Each row of a before or after table is a point. One or more steps were done to the points. Then noise was added and the rows were shuffled. The steps act on how far a point lies along the listed directions, d1 being the first. Write out the steps. A step turns or swaps two directions, mirrors them in a line or flattens them onto one, adds a multiple of one to another, or multiplies one. Angles are multiples of 10 degrees, from the lower direction toward the higher: turns from -170 to 170, lines from 10 to 170 but not 90. Use the fewest steps. Two steps may share a direction if one is a turn and the other turns, adds or multiplies; they go together, in the order done. Otherwise the lowest direction goes first.

Directions:
(1): [0.13, 0.18, 0.44]
(2): [ 0.40, -0.29,  0.00]
(3): [ 0.26,  0.36, -0.22]
Before, 11 rows:
array([[ 0.13, -0.03, -0.34],
       [-0.25,  0.06, -0.20],
       [ 0.04,  0.46, -0.07],
       [-0.29, -0.31,  0.10],
       [ 0.09, -0.08, -0.01],
       [ 0.26, -0.09, -0.08],
       [ 0.05, -0.07,  0.22],
       [-0.08,  0.29, -0.30],
       [ 0.04,  0.15, -0.06],
       [ 0.14, -0.34,  0.06],
       [ 0.46,  0.00,  0.07]])
After:
array([[-0.12, -0.05, -0.22],
       [-0.02, -0.02,  0.00],
       [ 0.29,  0.49, -0.56],
       [ 0.21,  0.28, -0.17],
       [-0.61, -0.77,  0.37],
       [ 0.54,  0.72, -0.35],
       [-0.26, -0.33,  0.24],
       [ 0.36,  0.45, -0.02],
       [ 0.17,  0.30, -0.45],
       [ 0.15,  0.20, -0.12],
       [-0.10, -0.18,  0.31]])
Steps: flatten d1 and d2 onto the line at 10 degrees; multiply d3 by 2.5

Directions:
(1): [ 0.15,  0.02,  0.45, -0.44, -0.06, -0.27]
(2): [-0.49, -0.21,  0.22, -0.17,  0.12,  0.34]
Before (9 x 6):
array([[ 0.11,  0.22,  0.30, -0.49, -0.14, -0.17],
       [-0.22, -0.03, -0.02, -0.07,  0.03, -0.03],
       [-0.06, -0.14, -0.21,  0.43, -0.10,  0.23],
       [-0.16, -0.18, -0.26,  0.06,  0.14,  0.49],
       [-0.23, -0.22, -0.18,  0.21,  0.17,  0.15],
       [ 0.83,  0.27,  0.06, -0.27, -0.34, -0.55],
       [-0.40, -0.12, -0.23,  0.15,  0.25,  0.27],
       [ 0.73,  0.24, -0.01,  0.04, -0.17, -0.70],
       [-0.33, -0.20, -0.05,  0.10,  0.05,  0.25]])
After, 9 rows:
array([[-0.24, -0.02,  0.01, -0.07,  0.06,  0.01],
       [-0.39, -0.24,  0.09, -0.04,  0.05,  0.22],
       [ 0.97,  0.33, -0.24,  0.03, -0.36, -0.53],
       [-0.40, -0.16, -0.03, -0.05,  0.25,  0.22],
       [-0.02, -0.14, -0.02,  0.24, -0.13,  0.11],
       [-0.25, -0.26, -0.05,  0.08,  0.19,  0.08],
       [-0.18, -0.17, -0.04, -0.09,  0.13,  0.45],
       [ 0.05,  0.22,  0.04, -0.25, -0.11, -0.06],
       [ 0.93,  0.31, -0.25,  0.29, -0.20, -0.71]])
Steps: multiply d1 by 0.4; multiply d2 by 1.3

Directions:
(1): [ 0.07,  0.65,  0.32, -0.36,  0.04,  0.15, -0.06, -0.12, -0.16]
(2): [ 0.25, -0.13, -0.27, -0.40, -0.14,  0.34, -0.14,  0.50, -0.08]
(3): [-0.50, -0.14,  0.30, -0.02,  0.11,  0.31,  0.40,  0.24, -0.21]
(4): [-0.41,  0.30, -0.52, -0.17,  0.12,  0.00,  0.13,  0.00,  0.38]
Before:
array([[-0.59,  0.16,  0.23,  0.13,  0.08, -0.10,  0.34, -0.01, -0.16],
       [-0.12, -0.04,  0.11,  0.07,  0.09,  0.01,  0.10, -0.11, -0.21],
       [-0.14,  0.13,  0.17,  0.16, -0.02,  0.02,  0.19, -0.36,  0.15],
       [-0.50,  0.06, -0.10,  0.08,  0.14,  0.05,  0.30, -0.01,  0.21],
       [ 0.31, -0.96, -0.98,  0.26, -0.16, -0.46, -0.24,  0.46,  0.57],
       [-0.10,  0.40, -0.04, -0.23, -0.11,  0.05,  0.13, -0.11,  0.03],
       [-0.30, -0.07,  0.46, -0.05,  0.11,  0.11,  0.40, -0.01, -0.09],
       [-0.11,  0.33,  0.01, -0.19, -0.13, -0.07,  0.07, -0.04, -0.11],
       [-0.01, -0.49,  0.02, -0.10, -0.04,  0.40,  0.18,  0.70, -0.26],
       [-0.29, -0.03,  0.40,  0.05,  0.00,  0.23,  0.10, -0.03, -0.01],
       [ 0.42, -0.81, -0.14,  0.12, -0.35,  0.27,  0.02,  0.60, -0.18]])
After, 11 rows:
array([[-0.08,  0.32,  0.07, -0.11, -0.14, -0.13,  0.05, -0.11, -0.15],
       [ 0.18,  0.15, -0.16, -0.12, -0.14,  0.02, -0.32, -0.09,  0.29],
       [ 0.03,  0.39, -0.44, -0.05, -0.08, -0.38, -0.20, -0.14,  0.20],
       [-0.11,  0.21, -0.24, -0.12, -0.06,  0.15,  0.10, -0.14,  0.30],
       [-0.06,  0.15, -0.19,  0.21,  0.05, -0.29, -0.04, -0.33,  0.35],
       [ 0.37,  0.19, -0.26, -0.27, -0.06, -0.19, -0.18, -0.13,  0.30],
       [-0.06,  0.37,  0.16, -0.07, -0.09, -0.06,  0.13, -0.27, -0.04],
       [ 0.61, -0.82,  0.07,  0.35, -0.35,  0.04, -0.08,  0.32, -0.21],
       [ 0.07,  0.06, -0.27, -0.11,  0.02, -0.01, -0.10, -0.05, -0.03],
       [-0.37, -1.30,  0.18,  0.78,  0.06, -0.29,  0.42,  0.34,  0.00],
       [ 0.74, -0.38,  0.08,  0.28, -0.17, -0.26, -0.35,  0.04, -0.12]])
Steps: mirror d2 and d4 in the line at 130 degrees; multiply d3 by -1

Directions:
(1): [ 0.27,  0.08,  0.16, -0.16,  0.71,  0.52,  0.13,  0.12, -0.02,  0.13,
  0.12, -0.10]
(2): [-0.12,  0.06,  0.20, -0.38, -0.34,  0.19,  0.13,  0.65,  0.03, -0.06,
 -0.32, -0.27]
Before, 13 rows:
array([[ 0.43,  0.07,  0.24, -0.42,  0.58,  0.58,  0.24,  0.33,  0.00,
         0.28,  0.06, -0.36],
       [ 0.18,  0.03,  0.10, -0.16, -0.11,  0.06,  0.06,  0.25, -0.09,
         0.16, -0.14,  0.03],
       [ 0.16,  0.24,  0.34, -0.61,  0.46,  0.61,  0.25,  0.82, -0.08,
         0.13, -0.11, -0.47],
       [ 0.47,  0.12,  0.06, -0.06,  1.26,  0.61, -0.15, -0.24, -0.06,
         0.14,  0.33,  0.07],
       [-0.04,  0.09,  0.08, -0.02, -0.47, -0.12, -0.11,  0.01,  0.00,
        -0.09, -0.10, -0.03],
       [-0.03,  0.02, -0.07,  0.23, -0.24, -0.01, -0.11, -0.06, -0.09,
         0.17,  0.11,  0.03],
       [ 0.21, -0.10, -0.14,  0.37,  0.40,  0.05, -0.24, -0.46, -0.01,
        -0.08,  0.15,  0.18],
       [ 0.28,  0.07,  0.32, -0.54,  0.59,  0.63,  0.13,  0.46,  0.23,
         0.10,  0.00, -0.28],
       [ 0.17,  0.24,  0.22, -0.44,  0.26,  0.66,  0.24,  0.32, -0.12,
        -0.12, -0.07, -0.21],
       [-0.13, -0.15, -0.11,  0.06, -0.31, -0.43, -0.06, -0.45, -0.15,
        -0.09, -0.13,  0.23],
       [-0.33, -0.07, -0.20, -0.03, -0.44, -0.17, -0.04,  0.14, -0.05,
         0.02, -0.23,  0.17],
       [ 0.07, -0.13, -0.20,  0.18,  0.01, -0.59, -0.22, -0.70,  0.05,
        -0.02,  0.12,  0.19],
       [-0.01, -0.16,  0.12,  0.35, -0.25, -0.22, -0.15, -0.09, -0.02,
        -0.18,  0.25,  0.15]])
After (13 x 12):
array([[ 0.09,  0.07,  0.32, -0.65,  0.04,  0.46,  0.17,  0.75,  0.26,
         0.01, -0.23, -0.37],
       [ 0.17,  0.04,  0.28, -0.57, -0.16,  0.34,  0.25,  0.70,  0.03,
         0.14, -0.25, -0.48],
       [-0.02, -0.12, -0.13,  0.12,  0.00, -0.34, -0.06, -0.62, -0.18,
        -0.04, -0.01,  0.29],
       [-0.03, -0.07, -0.24,  0.15,  0.41,  0.10, -0.03, -0.30, -0.08,
         0.16,  0.12,  0.32],
       [ 0.11,  0.22,  0.23, -0.50,  0.03,  0.58,  0.26,  0.43, -0.09,
        -0.17, -0.17, -0.26],
       [ 0.02,  0.00, -0.08,  0.24, -0.16,  0.03, -0.10, -0.10, -0.12,
         0.17,  0.16,  0.06],
       [-0.06, -0.16, -0.20,  0.09, -0.34, -0.69, -0.22, -0.52,  0.06,
        -0.09, -0.06,  0.14],
       [ 0.05, -0.13,  0.11,  0.35, -0.13, -0.16, -0.13, -0.15, -0.02,
        -0.13,  0.31,  0.18],
       [ 0.14,  0.25,  0.33, -0.60,  0.40,  0.58,  0.26,  0.88, -0.08,
         0.13, -0.12, -0.51],
       [-0.30,  0.06,  0.15, -0.52, -0.92, -0.05, -0.11,  0.85,  0.02,
        -0.23, -0.59, -0.27],
       [ 0.23,  0.11,  0.07,  0.10,  0.21,  0.07, -0.11, -0.33, -0.04,
         0.03,  0.19,  0.09],
       [-0.15, -0.13, -0.12,  0.16, -0.61, -0.26, -0.25,  0.05,  0.03,
        -0.26, -0.25,  0.05],
       [ 0.28,  0.03,  0.09, -0.11,  0.15,  0.16,  0.06,  0.13, -0.11,
         0.23, -0.02,  0.07]])
Steps: swap d1 and d2

Directions:
(1): [-0.07,  0.07, -0.27,  0.39,  0.10,  0.07, -0.72, -0.27,  0.28, -0.07,
  0.25, -0.23,  0.05,  0.13,  0.49, -0.10,  0.06,  0.38]
(2): [ 0.31,  0.41,  0.06,  0.24,  0.34,  0.06, -0.20, -0.03,  0.27, -0.16,
  0.02,  0.21,  0.43,  0.14, -0.65,  0.22, -0.39,  0.03]
(3): [ 0.10,  0.28, -0.29, -0.29,  0.15,  0.08,  0.54, -0.32,  0.24,  0.07,
 -0.01, -0.28,  0.17, -0.22,  0.38,  0.59, -0.16,  0.22]
Before:
array([[-0.11,  0.27,  0.02, -0.24,  0.01,  0.19,  0.63, -0.18,  0.08,
         0.01,  0.09, -0.18,  0.14, -0.28,  0.23,  0.38, -0.14, -0.02],
       [-0.02, -0.01,  0.30,  0.81,  0.29, -0.06, -1.37,  0.12,  0.16,
        -0.21,  0.20,  0.26,  0.10,  0.35, -0.49, -0.65, -0.08, -0.09],
       [-0.33, -0.42, -0.19,  0.18, -0.14,  0.05, -0.47, -0.10, -0.19,
         0.02,  0.13, -0.20, -0.54,  0.01,  0.74, -0.45,  0.68,  0.20],
       [-0.05,  0.12, -0.27,  0.31,  0.07, -0.10, -0.07, -0.15,  0.29,
        -0.13, -0.13, -0.02,  0.13,  0.19, -0.02, -0.08,  0.11,  0.07],
       [ 0.08,  0.34, -0.37, -0.16,  0.26,  0.23,  0.41, -0.43,  0.29,
        -0.07, -0.13, -0.35,  0.17, -0.12,  0.34,  0.54, -0.21,  0.19],
       [-0.08, -0.18,  0.09,  0.08,  0.02,  0.16,  0.35,  0.02,  0.01,
         0.12, -0.32, -0.11, -0.30, -0.03,  0.26, -0.02,  0.07, -0.14],
       [-0.49, -0.31, -0.38,  0.17, -0.21,  0.17, -0.59, -0.26,  0.12,
         0.04,  0.26, -0.43, -0.20,  0.04,  1.22, -0.52,  0.40,  0.49],
       [ 0.08, -0.07,  0.11,  0.24,  0.21, -0.03, -0.16,  0.12,  0.19,
        -0.10,  0.13,  0.13,  0.30,  0.02, -0.45, -0.03, -0.21, -0.03],
       [-0.15,  0.08, -0.15, -0.17,  0.05, -0.04,  0.14, -0.20, -0.18,
        -0.05,  0.11, -0.20, -0.05, -0.15,  0.53,  0.09,  0.11,  0.12]])
After:
array([[-0.16, -0.02,  0.01, -0.10, -0.03, -0.06,  0.04, -0.01, -0.34,
        -0.05,  0.02, -0.04, -0.13, -0.08,  0.30, -0.11,  0.14, -0.02],
       [-0.38, -0.74,  0.24,  0.17, -0.34, -0.07, -0.50,  0.36, -0.61,
        -0.02, -0.02,  0.23, -0.74,  0.12,  0.05, -0.95,  0.79, -0.25],
       [-0.03,  0.17, -0.22,  0.16,  0.03, -0.13,  0.22, -0.12,  0.28,
        -0.09, -0.18,  0.00,  0.14,  0.11, -0.10,  0.06,  0.04,  0.01],
       [ 0.11,  0.13,  0.32,  0.33,  0.32, -0.08, -0.46,  0.11,  0.12,
        -0.11,  0.00,  0.22,  0.17,  0.12, -0.61, -0.18, -0.21, -0.23],
       [-0.16,  0.28, -0.04, -0.16,  0.01,  0.21,  0.44, -0.24,  0.13,
         0.01,  0.17, -0.21,  0.09, -0.21,  0.33,  0.31, -0.11,  0.07],
       [ 0.10,  0.36, -0.37, -0.21,  0.26,  0.27,  0.65, -0.44,  0.26,
        -0.05, -0.17, -0.38,  0.21, -0.14,  0.30,  0.65, -0.22,  0.19],
       [-0.52, -0.66,  0.19, -0.04, -0.50,  0.02, -0.25,  0.38, -0.41,
         0.03, -0.04,  0.11, -0.40,  0.11,  0.30, -0.97,  0.48, -0.15],
       [ 0.14,  0.04, -0.03,  0.10,  0.29,  0.03,  0.06, -0.04,  0.29,
        -0.06,  0.14, -0.01,  0.41, -0.08, -0.25,  0.25, -0.33,  0.07],
       [-0.14, -0.25,  0.17,  0.19, -0.03,  0.15,  0.05,  0.09, -0.05,
         0.05, -0.27, -0.05, -0.36,  0.07,  0.24, -0.21,  0.12, -0.17]])
Steps: multiply d1 by 0; add 1 times d2 to d3

Directions:
(1): [-0.14,  0.26, -0.37,  0.26, -0.60, -0.08, -0.49, -0.72, -0.10, -0.29,
 -0.18,  0.06, -0.12,  0.25,  0.20, -0.03,  0.07,  0.39, -0.09,  0.03,
  0.20,  0.19,  0.13, -0.17]
(2): [-0.08,  0.09,  0.04, -0.06,  0.28, -0.52, -0.12, -0.42,  0.34,  0.16,
  0.41, -0.39,  0.01, -0.05,  0.36,  0.03,  0.46, -0.26,  0.06, -0.32,
  0.10, -0.02,  0.34,  0.53]
(3): [ 0.14, -0.04, -0.17, -0.25, -0.21,  0.53, -0.15,  0.19,  0.63,  0.40,
  0.30,  0.22,  0.31,  0.30, -0.15, -0.07,  0.08,  0.07, -0.47, -0.20,
  0.33,  0.35,  0.19,  0.02]
(4): [-0.32,  0.18, -0.07, -0.02,  0.17,  0.09,  0.51, -0.15,  0.04,  0.36,
 -0.29, -0.01, -0.44,  0.31, -0.29,  0.37,  0.17, -0.07,  0.41, -0.32,
  0.00,  0.40,  0.35, -0.41]
(5): [-0.48,  0.12, -0.15,  0.03,  0.00,  0.01, -0.13,  0.15,  0.05,  0.06,
  0.49,  0.24,  0.13, -0.26,  0.28, -0.12, -0.54, -0.02,  0.54,  0.35,
 -0.19,  0.59,  0.21,  0.10]
Before (12 x 24):
array([[-0.04, -0.12,  0.10,  0.48,  0.13, -0.15,  0.20, -0.34, -0.53,
        -0.18, -0.47, -0.03, -0.36, -0.07, -0.12,  0.17,  0.00,  0.10,
         0.31, -0.16, -0.28, -0.32, -0.11, -0.25],
       [-0.06,  0.03, -0.25,  0.09,  0.05, -0.21, -0.29, -0.15,  0.00,
        -0.30, -0.09, -0.03, -0.08, -0.04, -0.10, -0.13,  0.22, -0.02,
        -0.30,  0.02,  0.31, -0.12,  0.00,  0.14],
       [ 0.69, -0.21,  0.32, -0.03,  0.17,  0.03,  0.22,  0.01,  0.09,
         0.09, -0.49, -0.16,  0.02,  0.04, -0.43,  0.10,  0.69, -0.23,
        -0.64, -0.41,  0.17, -0.86, -0.17, -0.06],
       [ 0.21,  0.06,  0.31,  0.04,  0.48, -0.82, -0.06, -0.27, -0.02,
        -0.09,  0.04, -0.53,  0.10, -0.33,  0.23,  0.03,  0.29, -0.18,
         0.04, -0.29,  0.09, -0.71, -0.10,  0.61],
       [-0.08,  0.04,  0.16, -0.01,  0.22, -0.46, -0.41,  0.08,  0.00,
        -0.43,  0.96, -0.17,  0.32, -0.57,  0.60, -0.37, -0.33, -0.26,
         0.27,  0.30, -0.18, -0.25, -0.12,  0.78],
       [-0.44,  0.03, -0.06, -0.10,  0.10,  0.01,  0.04, -0.20,  0.22,
         0.08, -0.06,  0.17, -0.32,  0.03,  0.28,  0.08,  0.12, -0.13,
         0.28, -0.15, -0.18,  0.19,  0.15, -0.06],
       [-0.12,  0.03,  0.00, -0.02,  0.01, -0.11,  0.27,  0.04, -0.25,
         0.33, -0.02, -0.08,  0.00,  0.01, -0.09, -0.05, -0.12, -0.16,
         0.23,  0.14, -0.15,  0.17,  0.06, -0.22],
       [-0.69, -0.05, -0.06,  0.10,  0.17, -0.52, -0.50, -0.02,  0.03,
        -0.36,  0.76,  0.07,  0.34, -0.69,  0.74, -0.36, -0.81, -0.06,
         0.65,  0.73, -0.55,  0.37,  0.04,  0.64],
       [-0.01, -0.25,  0.09,  0.09,  0.35, -0.19,  0.27, -0.15, -0.13,
         0.09, -0.14, -0.05, -0.14, -0.08, -0.11,  0.22,  0.09, -0.17,
        -0.07,  0.06, -0.02, -0.35, -0.18,  0.07],
       [-0.01, -0.27,  0.53, -0.17,  0.36,  0.15,  0.44,  0.40, -0.30,
        -0.11, -0.22, -0.13,  0.12, -0.23, -0.13,  0.08, -0.08, -0.26,
        -0.06,  0.11, -0.13, -0.39, -0.11,  0.16],
       [ 0.18, -0.13,  0.28, -0.18,  0.52, -0.28,  0.08,  0.31,  0.06,
         0.00,  0.23, -0.37, -0.04, -0.18,  0.06, -0.16,  0.25, -0.21,
         0.06, -0.21, -0.04, -0.41, -0.04,  0.43],
       [ 0.30, -0.15,  0.13, -0.19,  0.44,  0.08,  0.24,  0.09,  0.35,
         0.38, -0.05, -0.16, -0.08,  0.15, -0.39,  0.20,  0.47, -0.17,
        -0.27, -0.34,  0.27, -0.34, -0.11,  0.06]])
After (12 x 24):
array([[-0.10, -0.15, -0.05,  0.19,  0.12, -0.11,  0.19, -0.30, -0.23,
         0.02, -0.32,  0.05, -0.26,  0.07, -0.18,  0.24,  0.04,  0.00,
        -0.06,  0.09,  0.02, -0.22, -0.18, -0.18],
       [-0.16,  0.01,  0.09,  0.07, -0.10,  0.43,  0.08,  0.71, -0.51,
        -0.46,  0.14,  0.41,  0.07, -0.32, -0.14, -0.22, -0.97,  0.09,
         0.43,  0.63, -0.35,  0.01, -0.49, -0.30],
       [ 0.18, -0.03,  0.28,  0.08,  0.27,  0.08,  0.52,  0.48, -0.48,
        -0.08, -0.76,  0.06, -0.11, -0.14, -0.54,  0.19, -0.33,  0.10,
         0.20,  0.05, -0.12, -0.50, -0.49, -0.42],
       [ 0.17, -0.02, -0.10, -0.03,  0.01,  0.30,  0.16, -0.14,  0.15,
         0.24, -0.42,  0.07, -0.28,  0.38, -0.55,  0.26,  0.33,  0.16,
        -0.23, -0.25,  0.33, -0.11, -0.11, -0.40],
       [ 0.02, -0.14, -0.06, -0.01,  0.32, -0.05, -0.01,  0.34,  0.00,
        -0.18, -0.06, -0.01, -0.02, -0.17, -0.27, -0.14,  0.11, -0.19,
        -0.28,  0.07,  0.19, -0.20, -0.15,  0.13],
       [-0.15,  0.11, -0.10,  0.04, -0.09, -0.26,  0.11, -0.24, -0.19,
         0.26,  0.04, -0.15, -0.02,  0.05,  0.07, -0.08, -0.02, -0.11,
         0.21,  0.09, -0.07,  0.21,  0.15, -0.15],
       [-0.38, -0.03,  0.04, -0.16,  0.28,  0.03,  0.15,  0.01,  0.24,
         0.17,  0.01,  0.16, -0.25, -0.06,  0.21,  0.07,  0.08, -0.22,
         0.28, -0.12, -0.24,  0.11,  0.08,  0.01],
       [-0.67, -0.16, -0.01,  0.07,  0.11,  0.02, -0.09,  0.56, -0.26,
        -0.31,  0.33,  0.44,  0.23, -0.61,  0.25, -0.27, -1.20,  0.07,
         0.75,  0.94, -0.70,  0.46, -0.22,  0.01],
       [ 0.02,  0.01, -0.03,  0.03, -0.09,  0.35,  0.20,  0.32, -0.36,
        -0.14, -0.51,  0.11, -0.34,  0.17, -0.40, -0.02, -0.17,  0.23,
         0.13,  0.01, -0.04, -0.06, -0.18, -0.51],
       [-0.27,  0.08,  0.05,  0.13, -0.38,  0.17,  0.00, -0.47, -0.49,
        -0.39, -0.58,  0.03, -0.16,  0.15, -0.07,  0.13, -0.04,  0.24,
        -0.04,  0.12,  0.07, -0.01,  0.09, -0.28],
       [-0.01, -0.13,  0.15,  0.44,  0.28, -0.42,  0.07, -0.51, -0.37,
        -0.13, -0.17, -0.25, -0.25, -0.19,  0.11,  0.13,  0.21, -0.04,
         0.26, -0.27, -0.22, -0.43, -0.01,  0.12],
       [ 0.58, -0.07,  0.09,  0.12, -0.18,  0.18,  0.10, -0.28, -0.07,
        -0.03, -0.79, -0.02, -0.17,  0.27, -0.51,  0.13,  0.60,  0.03,
        -0.63, -0.36,  0.26, -0.67, -0.13, -0.44]])
Steps: turn d1 and d2 by 130 degrees; turn d2 and d4 by -40 degrees
